Each row is a point. The points of each table are mixes of a few directions, plus a little noise. Count the directions of each table, and those that both share. Where both have some left over, give the other angles between the two spaces (their principal angles), to ten degrees, smallest first.

First, 4 rows:
[[ 2.8 -4.4]
 [ 1.2 -1.9]
 [-4.1  6.6]
 [ 0.2 -0.2]]
Second:
[[ 3.0 -4.8]
 [ 3.1 -5.0]
 [-2.8  4.5]
 [-2.2  3.5]
 [-1.1  1.8]]
Directions: first 1, second 1, shared 1

First (5 x 3):
[[-1.5  0.5  0.0]
 [ 1.8 -0.7  0.0]
 [-0.2  0.1  0.0]
 [ 8.5 -3.3  0.1]
 [-8.5  3.3 -0.1]]
Second, 5 rows:
[[ 1.8 -0.7  0.0]
 [-1.2  0.5  0.0]
 [-9.4  3.7 -0.1]
 [ 1.1 -0.5  0.0]
 [ 7.6 -3.0  0.1]]
Directions: first 1, second 1, shared 1

First, 8 rows:
[[ 5.6  1.6 -0.8  4.9]
 [-9.4 -3.4 -0.5 -2.3]
 [-1.5 -0.4  0.2 -2.5]
 [ 6.9  1.4 -3.2  2.6]
 [ 2.6  1.7  2.8  3.2]
 [ 3.3  1.1 -0.5 -2.6]
 [-7.9 -1.8  3.5 -1.1]
 [ 0.3 -0.3 -1.5 -2.2]]
Second, 8 rows:
[[-1.3 -0.5  0.0  0.3]
 [-1.4 -0.5  0.0  0.3]
 [-9.7 -3.4  0.0  2.2]
 [-0.6 -0.2  0.0  0.1]
 [-0.1  0.0  0.0  0.1]
 [ 5.1  1.8  0.0 -1.2]
 [-5.0 -1.8  0.0  1.2]
 [13.0  4.6  0.0 -3.0]]
Directions: first 3, second 1, shared 1

First (9 x 6):
[[-1.2  0.7  0.1  0.0  0.7  0.0]
 [ 1.9 -1.2  0.0  0.0 -1.1  0.0]
 [-8.1  5.3  0.2  0.3  4.7  0.0]
 [-9.2  5.9  0.2  0.4  5.3  0.0]
 [ 2.5 -1.6 -0.1 -0.1 -1.4  0.0]
 [ 0.1 -0.1  0.0  0.0  0.0  0.0]
 [-3.7  2.4  0.1  0.1  2.1  0.0]
 [12.3 -7.9 -0.2 -0.5 -7.1 -0.1]
 [ 5.4 -3.5 -0.1 -0.2 -3.1  0.0]]
Second (9 x 6):
[[ 6.5  2.8 -0.8  1.9 -5.3  1.4]
 [ 4.5  1.1 -1.1 -2.3 -3.7 -3.2]
 [-5.2 -3.7  0.3 -4.1  4.3 -4.1]
 [-2.0  1.4  0.9  4.9  1.5  5.7]
 [-2.4 -1.3  0.0 -2.7  1.9 -2.8]
 [ 3.2  4.1 -0.7  1.1 -3.1  0.6]
 [-2.2 -4.9  1.3  1.5  3.0  2.7]
 [ 6.1  2.1 -0.4  3.3 -4.7  3.3]
 [-8.4 -1.8  0.5 -3.5  6.3 -3.5]]
Directions: first 1, second 3, shared 1

First, 8 rows:
[[ 3.6  2.1  2.7 -4.6  2.8  3.2  3.5  3.1  1.1]
 [-5.6 -3.2 -4.2  7.2 -4.3 -5.0 -5.4 -4.8 -1.6]
 [-1.4 -0.8 -1.0  1.8 -1.1 -1.2 -1.3 -1.2 -0.4]
 [-4.7 -2.7 -3.5  6.0 -3.6 -4.2 -4.5 -4.1 -1.4]
 [ 6.9  3.9  5.1 -8.7  5.2  6.1  6.6  5.9  2.0]
 [ 2.0  1.1  1.5 -2.6  1.5  1.8  1.9  1.7  0.6]
 [ 1.4  0.8  1.0 -1.8  1.1  1.2  1.3  1.2  0.4]
 [-2.1 -1.2 -1.6  2.7 -1.6 -1.9 -2.0 -1.8 -0.6]]
Second:
[[ 5.1  6.6  0.3  3.8 -3.8  3.2  1.2  4.8  0.5]
 [-4.1 -6.7 -1.2 -1.4  2.8 -3.9 -3.1 -4.6 -1.4]
 [ 4.9  2.3  2.5 -3.7  2.5  3.1  2.5  3.8  0.5]
 [ 2.7  1.6  3.0 -5.9  3.5  3.4  4.4  2.5  1.5]
 [-2.2 -2.4 -1.8  2.6 -1.1 -2.6 -2.9 -2.3 -1.1]
 [-3.6  0.5 -3.0  6.7 -5.1 -2.4 -2.7 -2.3 -0.4]
 [ 6.0  3.3  1.0  0.8 -0.3  2.3  0.0  4.3 -0.5]
 [-8.8 -5.3 -0.9 -2.8  1.6 -3.0  0.6 -6.3  0.9]]
Directions: first 1, second 3, shared 1

First:
[[  1.7  -0.9  -2.0  -3.0   0.5  -3.0   3.6   2.1  -1.3  -0.3   0.8]
 [  4.6  -1.7  -2.5  -5.1   0.9  -3.4   2.4   0.3   0.8  -0.3  -1.2]
 [  5.2  -1.5  -1.2  -4.2   0.8  -1.3  -1.3  -2.7   3.4   0.0  -3.3]
 [ -6.7   2.0   2.1   5.9  -1.0   2.4   0.4   2.6  -3.6   0.1   3.6]
 [ -3.4   2.2   5.3   7.2  -1.1   8.0 -10.1  -6.5   4.4   0.8  -3.0]
 [ -3.2   0.5  -0.7   1.1  -0.3  -1.5   4.2   4.3  -4.1  -0.2   3.6]
 [  6.1  -2.6  -4.6  -8.0   1.3  -6.6   6.3   2.7  -0.8  -0.6  -0.2]
 [ -5.4   2.3   4.1   7.1  -1.2   5.8  -5.6  -2.4   0.7   0.6   0.2]
 [  1.1  -0.4  -0.4  -1.0   0.2  -0.5   0.0  -0.3   0.5   0.0  -0.5]]
Second (10 x 11):
[[  4.4  -1.5   1.1   0.8   4.3   1.7   0.1  -2.1  -1.7  -1.5  -4.6]
 [ 10.6  -3.8   2.4   2.0  10.4   4.2   0.1  -5.1  -4.0  -3.6 -11.5]
 [  7.7  -2.7   1.7   1.4   7.5   3.0   0.1  -3.7  -2.9  -2.5  -8.3]
 [ -7.4   2.6  -1.7  -1.4  -7.2  -3.0  -0.1   3.6   2.8   2.5   8.1]
 [  1.0  -0.3   0.3   0.2   1.0   0.4   0.0  -0.5  -0.4  -0.4  -1.1]
 [ -4.8   1.7  -1.1  -0.9  -4.7  -1.9   0.0   2.3   1.8   1.6   5.2]
 [ -1.0   0.3  -0.2  -0.2  -0.8  -0.4   0.0   0.4   0.3   0.2   1.0]
 [ -4.1   1.4  -0.9  -0.8  -4.0  -1.6  -0.1   1.9   1.6   1.4   4.4]
 [ -0.6   0.2  -0.1  -0.1  -0.6  -0.2   0.0   0.4   0.2   0.2   0.5]
 [ -5.9   2.1  -1.3  -1.1  -5.7  -2.3   0.0   2.8   2.2   2.0   6.3]]
Directions: first 2, second 1, shared 0; angles 60

First, 10 rows:
[[  0.5  -1.6   0.9  -0.5   0.9   2.3   0.3  -1.9   0.3   0.9   0.0  -0.1]
 [ -4.3  -1.0  -3.0  -3.2  -2.4  -5.5   1.5   0.0  -0.1  -1.8  -6.6   2.9]
 [  2.0  -2.3   2.1   0.1   2.1   4.9   0.1  -3.0   0.4   1.9   1.8  -1.0]
 [ -4.2   8.5  -5.9   1.5  -5.8 -14.3  -1.2  10.7  -1.6  -5.5  -2.5   2.1]
 [  2.1  -1.5   2.2   0.7   1.9   4.7  -0.3  -2.1   0.3   1.7   2.6  -1.3]
 [  1.8  -5.2   3.0  -1.4   3.0   7.5   0.9  -6.3   0.9   3.0   0.5  -0.7]
 [  0.6   7.4  -1.8   4.1  -2.3  -6.1  -2.2   8.2  -1.1  -2.6   4.1  -1.0]
 [ -0.8   0.6  -0.9  -0.3  -0.7  -1.9   0.1   0.8  -0.2  -0.7  -1.1   0.4]
 [ -1.8  -4.7   0.1  -3.5   0.6   1.9   1.9  -5.0   0.6   1.0  -4.7   1.6]
 [  4.2  -0.2   3.3   2.5   2.7   6.5  -1.1  -1.3   0.2   2.2   6.0  -2.7]]
Second, 10 rows:
[[-0.9 -5.5  3.3 -3.1  1.1  3.4  0.2 -6.0 -0.8  1.0 -0.8  1.9]
 [-0.1  2.1  3.8  8.1  1.4  3.4 -5.4  8.0  2.4  1.2  0.0 -6.1]
 [ 1.5 -3.3  4.8 -2.8  0.8  2.7 -0.6 -6.1 -3.0  0.2  6.2  2.9]
 [-2.1  1.0 -4.9 -6.9 -3.9 -9.2  4.0 -3.1 -3.2 -3.5 -0.8  6.8]
 [ 2.6  2.6 -1.1  4.0  1.6  3.1 -0.3  3.4  2.3  1.6  0.8 -4.2]
 [ 0.8  5.2 -1.0  5.5 -0.4 -1.4 -2.4  7.7  1.2 -0.5  1.0 -3.6]
 [ 1.0 -2.8 -7.2 -5.6  1.0  1.7  7.6 -6.8  2.7  2.0 -6.9  1.1]
 [-2.9 -2.8  0.8 -3.8 -1.4 -2.8  0.3 -3.1 -1.8 -1.3 -2.0  3.7]
 [-0.2  2.1  0.5  4.0  0.2  0.3 -2.2  4.9  1.4  0.2 -0.6 -2.9]
 [ 0.3  1.3  1.2  0.8 -0.6 -1.2 -1.4  1.4 -1.2 -0.8  3.0  0.3]]
Directions: first 2, second 4, shared 2

First (11 x 14):
[[  0.3   0.0  -4.3  -3.0   1.2  -1.5   2.7  -1.2   0.7  -2.2  -2.0  -0.3
   -3.0  -6.0]
 [  3.2  -3.4  -1.5  -3.1   2.6   1.5   1.2   0.5  -0.7   0.1  -0.8  -1.3
   -2.5  -2.2]
 [  1.0  -2.7   2.3  -0.8  -0.4   0.6  -2.1  -0.1  -3.1   2.7   0.6  -3.0
   -0.6   2.8]
 [  2.2  -1.6  -0.5  -0.1  -0.6  -0.9   0.1  -1.3  -0.6   1.3   0.4  -1.6
   -2.7  -0.6]
 [ -6.8   2.2   5.2  -0.3  -0.9   1.0  -3.8   3.4  -3.8   1.4  -0.3  -1.4
    3.5   2.5]
 [ -1.2   0.4   0.0  -1.6  -2.8  -0.1   0.0   1.7   1.7  -0.5  -1.4  -0.9
   -3.8  -4.8]
 [ -2.3  -0.9   2.1   0.2   3.5  -2.5  -2.7  -3.3  -9.7   3.8   1.5  -3.5
    3.5   6.1]
 [  0.2  -1.6  -4.0  -5.0  -1.5  -0.6   1.8  -0.7   1.3  -2.4  -3.2  -1.8
   -3.3  -5.0]
 [  5.3   0.3  -6.0   5.5  -6.3  -7.7   1.6 -12.8   2.1  -0.3   2.4   0.4
    2.9  10.0]
 [ -4.0   3.1   4.8   1.6   1.2   6.5  -1.3   7.8   4.3  -2.4  -0.2   5.3
    6.4   2.1]
 [  2.3   4.1   2.2   6.6   3.9   3.7   2.7   5.8   7.8  -1.5   2.8   8.1
   -0.4  -4.9]]
Second, 8 rows:
[[ 7.7 -3.5  3.9  4.9  6.2  1.2 -0.4  1.3 -3.3  6.5  5.3 -0.4 -5.2 -0.4]
 [-2.5  1.2 -1.3 -1.5 -1.9 -0.3  0.1 -0.3  1.0 -1.9 -1.6  0.1  1.6  0.1]
 [ 6.5 -3.1  3.4  4.2  5.2  1.0 -0.3  0.9 -2.8  5.5  4.6 -0.5 -4.3 -0.4]
 [-3.0  1.5 -1.5 -1.8 -2.4 -0.6  0.1 -0.4  1.2 -2.6 -2.1  0.3  2.0  0.1]
 [-9.5  4.4 -4.9 -6.0 -7.7 -1.4  0.4 -1.5  3.9 -7.9 -6.6  0.6  6.3  0.5]
 [ 7.5 -3.4  3.9  4.9  6.1  1.2 -0.3  1.2 -3.2  6.3  5.2 -0.5 -5.0 -0.4]
 [-5.6  2.5 -2.9 -3.5 -4.3 -0.9  0.3 -0.9  2.3 -4.6 -3.9  0.2  3.6  0.4]
 [-1.4  0.6 -0.7 -1.0 -1.1 -0.3  0.0 -0.2  0.6 -1.2 -1.0  0.0  1.0  0.0]]
Directions: first 6, second 1, shared 1

First, 10 rows:
[[ 0.6  0.4 -0.5  1.7  1.2 -0.5 -1.6 -4.6 -0.4  0.5 -4.0 -3.2 -1.1  0.1
   0.1  1.2 -1.1  0.8]
 [-2.7 -0.9  1.7 -5.1 -2.7  0.5  2.6 10.6  0.9 -2.8  7.7  8.0  0.9 -0.2
  -2.8 -2.2  1.9 -3.0]
 [-4.1  1.5  0.6 -1.5 -2.8  0.1 -4.2 -1.8 -0.7 -1.4  0.1  2.2 -1.9 -1.1
  -5.4  0.9  1.0 -6.6]
 [-1.4  1.7 -0.6  2.2 -0.2 -0.3 -4.9 -8.4 -1.1  0.6 -5.3 -3.7 -2.2 -0.6
  -2.4  2.2 -0.7 -2.9]
 [-2.4  2.3 -0.6  2.0 -1.3  0.0 -5.9 -8.8 -1.3  0.7 -4.5 -3.0 -2.1 -1.1
  -3.4  2.3  0.0 -4.9]
 [ 7.9 -3.4 -0.8  2.0  5.4 -0.3  9.0  5.6  1.6  2.1  0.9 -3.0  3.7  2.3
  10.4 -2.1 -1.8 13.0]
 [-0.6 -1.4  1.5 -2.6  2.0 -1.7  0.2  1.9  0.7 -3.2 -3.3  0.5 -2.9  0.8
  -3.1  0.4 -2.1  1.7]
 [-3.6  1.6  0.2 -1.2 -3.6  0.9 -2.8  0.1 -0.7 -0.3  3.2  3.3 -0.1 -1.2
  -3.6  0.0  2.0 -6.5]
 [-0.5  0.1  0.2 -0.3 -0.2 -0.1 -0.4 -0.1  0.0 -0.4 -0.2  0.2 -0.4 -0.1
  -0.8  0.1  0.0 -0.6]
 [ 6.7 -1.9 -1.6  3.0  2.3  1.4  8.0  5.5  0.9  4.1  5.4 -1.2  6.0  1.2
  11.0 -2.7  0.7  9.0]]
Second:
[[ -3.6  -1.7   3.2  -6.1   1.9  -3.1  -2.0   2.9   1.0  -7.0  -5.9   2.5
   -6.5   0.8  -9.1   1.3  -3.3  -0.9]
 [  3.6   1.7  -3.2   6.1  -1.9   3.1   2.0  -2.9  -1.0   7.1   5.9  -2.5
    6.5  -0.9   9.2  -1.3   3.3   0.9]
 [  2.1   1.0  -1.9   3.7  -1.2   1.9   1.2  -1.7  -0.6   4.2   3.5  -1.5
    3.9  -0.5   5.5  -0.8   2.0   0.6]
 [  2.6   1.2  -2.2   4.2  -1.4   2.2   1.4  -2.0  -0.7   4.9   4.1  -1.7
    4.6  -0.6   6.4  -0.9   2.3   0.6]
 [ -2.2  -1.0   1.9  -3.7   1.2  -1.9  -1.2   1.8   0.6  -4.2  -3.6   1.5
   -3.9   0.5  -5.5   0.8  -2.0  -0.6]
 [  1.4   0.6  -1.2   2.4  -0.8   1.2   0.8  -1.2  -0.4   2.8   2.3  -1.0
    2.6  -0.3   3.6  -0.5   1.3   0.3]
 [ -5.0  -2.3   4.3  -8.3   2.6  -4.3  -2.7   4.0   1.4  -9.6  -8.0   3.4
   -8.9   1.2 -12.5   1.8  -4.5  -1.2]
 [  2.0   0.9  -1.7   3.3  -1.1   1.7   1.1  -1.6  -0.6   3.9   3.2  -1.4
    3.6  -0.5   5.1  -0.7   1.8   0.5]
 [  2.0   0.9  -1.7   3.3  -1.0   1.7   1.1  -1.6  -0.6   3.8   3.2  -1.4
    3.6  -0.5   5.0  -0.7   1.8   0.5]
 [ -3.0  -1.4   2.6  -5.1   1.6  -2.6  -1.6   2.5   0.9  -5.9  -4.9   2.0
   -5.5   0.7  -7.7   1.1  -2.7  -0.8]]
Directions: first 3, second 1, shared 1
